Each point is reached from the start by the listed moves, each made 0, 1 or 2 times, or once backwards (-1), plus a little noise. Say if it took an odd or an even number of moves. Then give how often each move was made.

Moves:
(1): |  0.034 |  0.001 | -0.037 |  0.007 |
(2): | -0.028 | -0.007 | -0.035 |  0.031 |
Start: | -0.038 | -0.009 |  0.015 | -0.009 |
Points:
| -0.008 | -0.002 |  0.054 | -0.037 | => odd (0, -1)
| -0.039 | -0.009 |  0.017 | -0.006 | => even (0, 0)
|  0.003 | -0.011 | -0.093 |  0.035 | => odd (2, 1)

Moves:
(1): |  0.022 |  0.013 | -0.005 |  0.001 | -0.008 | -0.023 | -0.001 |  0.004 | -0.002 | -0.016 |
(2): | -0.006 |  0.013 | -0.004 |  0.018 |  0.000 | -0.002 | -0.010 |  0.025 |  0.009 | -0.007 |
(3): |  0.000 |  0.014 |  0.021 | -0.006 |  0.003 |  0.015 |  0.002 |  0.002 |  0.004 | -0.002 |
(4): |  0.020 | -0.011 |  0.009 |  0.014 | -0.010 |  0.035 |  0.000 |  0.008 | -0.014 |  0.002 |
(5): |  0.006 |  0.010 | -0.025 |  0.006 |  0.022 | -0.017 |  0.026 |  0.021 | -0.005 |  0.014 |
(6): |  0.009 |  0.035 | -0.018 | -0.014 | -0.009 |  0.034 | -0.006 | -0.017 | -0.034 |  0.017 |
(7): |  0.003 |  0.017 | -0.009 |  0.000 | -0.027 | -0.003 |  0.018 |  0.010 | -0.003 |  0.007 |
(8): | -0.006 | -0.010 | -0.015 | -0.034 |  0.006 |  0.004 | -0.006 |  0.025 | -0.007 |  0.009 |
(9): |  0.016 | -0.009 | -0.025 | -0.002 |  0.007 | -0.007 | -0.003 | -0.004 |  0.024 |  0.003 |
Start: |  0.014 | -0.002 |  0.002 |  0.006 | -0.003 |  0.028 | -0.015 | -0.006 |  0.000 |  0.004 |
Points:
|  0.098 | -0.040 | -0.045 | -0.059 | -0.017 | -0.009 | -0.002 |  0.055 |  0.043 | -0.004 | => odd (2, -1, 1, 1, 0, -1, 1, 2, 2)
|  0.072 |  0.091 | -0.078 |  0.009 | -0.006 | -0.017 |  0.026 | -0.027 |  0.029 |  0.018 | => odd (1, 0, 1, -1, 1, 1, 1, -1, 2)
|  0.052 |  0.020 | -0.088 | -0.116 |  0.020 |  0.016 | -0.028 | -0.006 |  0.007 |  0.032 | => odd (1, -1, 1, -1, 0, 1, 0, 2, 2)
|  0.101 | -0.001 | -0.003 |  0.021 | -0.081 | -0.005 | -0.007 |  0.018 |  0.066 | -0.037 | => even (2, 0, 1, 1, -1, -1, 2, 0, 2)
|  0.073 |  0.071 |  0.014 |  0.063 | -0.029 |  0.083 |  0.014 |  0.099 | -0.010 | -0.003 | => odd (1, 2, 2, 2, 1, 0, 1, 0, 0)

Moves:
(1): | -0.005 | -0.011 | -0.015 | -0.010 | -0.035 |  0.008 | -0.007 |  0.005 |  0.004 |  0.002 | -0.004 | -0.018 | -0.011 |  0.014 | -0.010 |  0.003 |  0.015 | -0.014 |  0.002 |  0.008 |  0.000 |  0.008 | -0.003 |  0.003 |  0.023 | -0.004 |  0.000 |
(2): |  0.000 |  0.015 | -0.014 |  0.004 | -0.007 | -0.016 |  0.014 | -0.007 | -0.005 | -0.009 | -0.005 | -0.003 | -0.001 |  0.011 | -0.008 | -0.010 |  0.003 | -0.007 | -0.003 | -0.002 | -0.014 |  0.003 |  0.014 | -0.039 |  0.011 |  0.006 |  0.026 |
(3): | -0.005 |  0.011 |  0.014 |  0.006 |  0.004 |  0.002 | -0.005 | -0.015 |  0.015 | -0.001 |  0.012 | -0.016 | -0.010 |  0.006 |  0.012 |  0.014 |  0.003 | -0.016 | -0.013 | -0.019 |  0.010 | -0.004 | -0.011 |  0.009 | -0.012 |  0.021 | -0.008 |
(4): |  0.001 | -0.011 |  0.001 |  0.004 | -0.001 |  0.010 | -0.014 | -0.006 |  0.002 |  0.010 | -0.011 |  0.006 | -0.006 |  0.014 |  0.008 | -0.024 |  0.002 | -0.012 |  0.014 |  0.007 |  0.018 | -0.008 | -0.004 | -0.007 |  0.009 |  0.001 |  0.000 |
(5): | -0.009 |  0.012 | -0.003 | -0.032 |  0.014 |  0.038 | -0.002 |  0.019 | -0.004 |  0.000 | -0.003 | -0.008 | -0.007 | -0.009 | -0.008 | -0.013 | -0.007 | -0.016 | -0.016 | -0.008 |  0.017 |  0.001 | -0.004 | -0.007 |  0.012 | -0.008 |  0.014 |
(6): | -0.019 |  0.020 | -0.023 |  0.000 |  0.001 |  0.030 | -0.024 | -0.005 |  0.019 |  0.004 | -0.004 |  0.003 | -0.003 | -0.028 | -0.009 | -0.003 | -0.006 | -0.017 |  0.002 | -0.004 |  0.025 | -0.013 |  0.008 | -0.007 |  0.003 |  0.011 |  0.003 |
(7): |  0.013 | -0.038 |  0.001 |  0.019 |  0.027 | -0.002 |  0.023 | -0.020 |  0.018 |  0.019 |  0.003 |  0.012 | -0.013 | -0.022 | -0.008 |  0.021 |  0.007 | -0.018 |  0.010 | -0.006 |  0.023 |  0.027 | -0.012 | -0.005 | -0.017 | -0.010 | -0.016 |
(8): | -0.011 |  0.018 | -0.010 |  0.018 |  0.001 |  0.026 |  0.020 |  0.025 | -0.009 |  0.002 | -0.032 | -0.002 |  0.008 | -0.003 |  0.003 |  0.043 | -0.009 |  0.005 | -0.014 | -0.014 | -0.024 |  0.016 | -0.016 |  0.025 |  0.016 | -0.011 | -0.004 |
(9): |  0.001 |  0.010 |  0.009 | -0.007 | -0.001 | -0.021 |  0.034 |  0.014 |  0.019 | -0.003 |  0.004 |  0.016 | -0.001 |  0.001 | -0.003 | -0.012 | -0.001 | -0.002 |  0.024 | -0.006 | -0.011 | -0.014 | -0.021 | -0.014 |  0.005 | -0.012 |  0.012 |
(10): |  0.011 |  0.020 | -0.002 |  0.013 |  0.008 | -0.006 | -0.003 |  0.012 | -0.009 | -0.001 | -0.001 | -0.017 | -0.010 | -0.007 | -0.009 | -0.009 |  0.001 | -0.021 |  0.020 | -0.008 | -0.012 | -0.002 | -0.008 | -0.009 | -0.014 | -0.002 |  0.009 |
(11): |  0.016 | -0.003 |  0.006 |  0.001 |  0.010 |  0.020 |  0.014 | -0.011 | -0.009 | -0.017 |  0.016 |  0.001 | -0.002 | -0.009 |  0.005 |  0.009 | -0.023 | -0.006 | -0.004 | -0.002 | -0.003 | -0.023 | -0.012 |  0.014 |  0.000 |  0.020 |  0.001 |
(12): |  0.000 | -0.007 | -0.016 |  0.018 | -0.029 | -0.009 |  0.000 |  0.014 |  0.020 | -0.005 |  0.005 | -0.007 | -0.033 |  0.015 |  0.003 | -0.013 | -0.013 |  0.037 |  0.023 | -0.023 | -0.011 |  0.019 | -0.016 | -0.002 | -0.006 |  0.000 |  0.027 |
(13): |  0.009 |  0.018 | -0.013 |  0.008 |  0.004 |  0.010 | -0.008 | -0.002 |  0.002 |  0.011 |  0.002 |  0.007 |  0.015 |  0.000 | -0.014 | -0.003 | -0.001 | -0.002 | -0.017 | -0.013 |  0.005 |  0.000 | -0.007 |  0.007 | -0.002 | -0.001 | -0.005 |
(14): |  0.010 | -0.009 |  0.005 | -0.014 | -0.001 |  0.002 |  0.014 | -0.015 | -0.012 |  0.012 |  0.006 |  0.009 | -0.004 | -0.003 | -0.005 | -0.009 | -0.029 |  0.007 |  0.007 |  0.021 | -0.003 |  0.006 |  0.005 |  0.016 | -0.004 |  0.015 |  0.008 |
(15): | -0.013 |  0.000 |  0.005 |  0.001 |  0.002 | -0.012 | -0.008 | -0.001 |  0.018 |  0.002 |  0.001 |  0.000 |  0.021 | -0.010 |  0.007 |  0.007 | -0.004 | -0.003 | -0.019 | -0.012 | -0.005 | -0.007 |  0.002 | -0.010 | -0.008 | -0.007 | -0.008 |
(16): |  0.001 | -0.011 | -0.015 | -0.001 |  0.001 | -0.005 |  0.001 | -0.010 |  0.018 | -0.020 | -0.017 |  0.004 | -0.003 |  0.028 | -0.010 |  0.004 |  0.004 |  0.008 |  0.003 |  0.008 |  0.002 |  0.005 |  0.005 | -0.002 |  0.005 | -0.006 | -0.009 |
(17): |  0.009 |  0.017 | -0.015 | -0.002 |  0.004 |  0.014 | -0.009 | -0.006 |  0.000 |  0.008 |  0.014 | -0.007 | -0.003 |  0.019 |  0.013 |  0.001 |  0.008 | -0.008 |  0.011 |  0.020 | -0.009 |  0.001 |  0.013 | -0.003 |  0.003 | -0.004 |  0.002 |
(18): | -0.010 | -0.005 |  0.003 | -0.014 |  0.001 |  0.004 |  0.003 |  0.011 | -0.024 |  0.003 |  0.027 | -0.006 |  0.012 |  0.012 | -0.009 |  0.024 | -0.004 |  0.010 |  0.009 |  0.012 |  0.004 | -0.004 | -0.015 | -0.018 |  0.007 |  0.001 | -0.039 |
(19): |  0.007 |  0.019 |  0.008 |  0.019 |  0.005 |  0.006 |  0.006 | -0.002 | -0.008 | -0.026 | -0.018 | -0.035 |  0.022 | -0.008 |  0.009 | -0.015 | -0.002 |  0.024 |  0.009 |  0.013 |  0.013 |  0.018 |  0.009 |  0.004 |  0.005 | -0.005 |  0.000 |
(20): |  0.010 | -0.007 |  0.015 |  0.027 | -0.017 | -0.031 |  0.002 |  0.003 | -0.014 | -0.005 |  0.005 |  0.010 |  0.010 |  0.013 | -0.010 |  0.005 | -0.020 | -0.009 | -0.007 |  0.020 |  0.021 |  0.009 |  0.001 | -0.008 | -0.018 |  0.023 |  0.010 |
(21): | -0.006 |  0.007 | -0.014 | -0.004 |  0.006 | -0.022 | -0.003 |  0.016 |  0.008 |  0.004 | -0.004 | -0.014 | -0.006 | -0.006 |  0.003 | -0.008 | -0.010 |  0.004 | -0.008 | -0.006 |  0.017 | -0.005 |  0.007 |  0.000 | -0.012 |  0.006 | -0.016 |
(22): | -0.008 | -0.015 | -0.008 |  0.013 |  0.007 |  0.027 |  0.008 |  0.031 |  0.035 | -0.013 |  0.012 | -0.011 |  0.001 |  0.005 | -0.018 |  0.004 | -0.007 | -0.008 | -0.007 |  0.006 |  0.003 |  0.010 |  0.019 | -0.004 |  0.005 |  0.026 | -0.009 |
(23): |  0.015 |  0.012 |  0.010 | -0.007 | -0.007 |  0.008 | -0.019 |  0.006 |  0.010 |  0.025 | -0.008 | -0.001 |  0.016 |  0.009 |  0.017 |  0.010 | -0.010 |  0.011 |  0.001 | -0.026 |  0.008 | -0.024 |  0.004 | -0.011 | -0.026 |  0.018 |  0.017 |
(24): |  0.013 | -0.007 | -0.006 |  0.029 |  0.012 | -0.009 | -0.004 |  0.009 | -0.001 |  0.013 | -0.003 | -0.036 | -0.005 | -0.004 | -0.028 |  0.016 |  0.003 |  0.008 | -0.010 |  0.035 | -0.008 | -0.003 | -0.017 |  0.001 |  0.001 |  0.015 |  0.010 |
Start: | -0.012 |  0.004 |  0.040 | -0.005 |  0.014 |  0.009 | -0.012 |  0.015 | -0.015 | -0.004 |  0.001 | -0.022 | -0.004 | -0.016 | -0.007 | -0.023 |  0.007 | -0.020 | -0.019 |  0.006 | -0.015 |  0.029 | -0.014 | -0.009 | -0.006 | -0.014 | -0.017 |
Points:
|  0.044 |  0.119 |  0.037 |  0.059 | -0.038 |  0.075 |  0.103 |  0.013 | -0.115 |  0.018 |  0.047 | -0.014 |  0.078 | -0.090 | -0.028 |  0.096 | -0.139 | -0.048 |  0.059 |  0.030 |  0.020 |  0.053 | -0.141 |  0.076 | -0.006 |  0.009 | -0.083 | => odd (2, -1, 0, -1, -1, 2, 1, 2, 2, 1, 2, 0, 2, 2, 0, -1, 1, 2, 2, 2, 0, -1, 0, -1)
| -0.039 | -0.040 |  0.023 |  0.092 |  0.045 |  0.112 |  0.035 |  0.050 | -0.062 |  0.056 |  0.040 | -0.104 | -0.053 |  0.032 | -0.134 |  0.147 | -0.017 | -0.227 | -0.044 |  0.164 |  0.022 |  0.080 | -0.105 | -0.052 |  0.065 |  0.103 | -0.062 | => even (1, 1, 2, 2, 1, 1, 1, 2, 0, 1, 0, -1, -1, 1, 0, 0, 1, 2, -1, 2, -1, 1, -1, 2)
| -0.003 |  0.121 | -0.113 |  0.043 | -0.018 |  0.107 | -0.005 | -0.107 |  0.009 | -0.130 | -0.109 | -0.029 |  0.025 | -0.027 |  0.038 | -0.041 | -0.018 |  0.083 | -0.007 | -0.031 | -0.052 |  0.063 |  0.071 |  0.013 |  0.058 | -0.041 |  0.046 | => odd (0, 2, -1, -1, -1, 2, 0, 1, -1, -1, 2, 1, 1, 0, 0, 2, 1, -1, 2, -1, 0, -1, 0, -1)
|  0.011 | -0.018 |  0.021 |  0.131 | -0.043 | -0.111 |  0.036 |  0.050 |  0.021 |  0.053 | -0.099 | -0.082 |  0.041 |  0.052 | -0.025 |  0.114 | -0.097 |  0.209 | -0.102 | -0.038 | -0.151 |  0.103 | -0.029 | -0.015 | -0.074 |  0.052 |  0.078 | => odd (-1, 2, 0, -1, -1, -1, 0, 2, -1, -1, -1, 2, 0, 2, 2, 1, -1, 0, 0, 0, 0, 0, 2, 2)
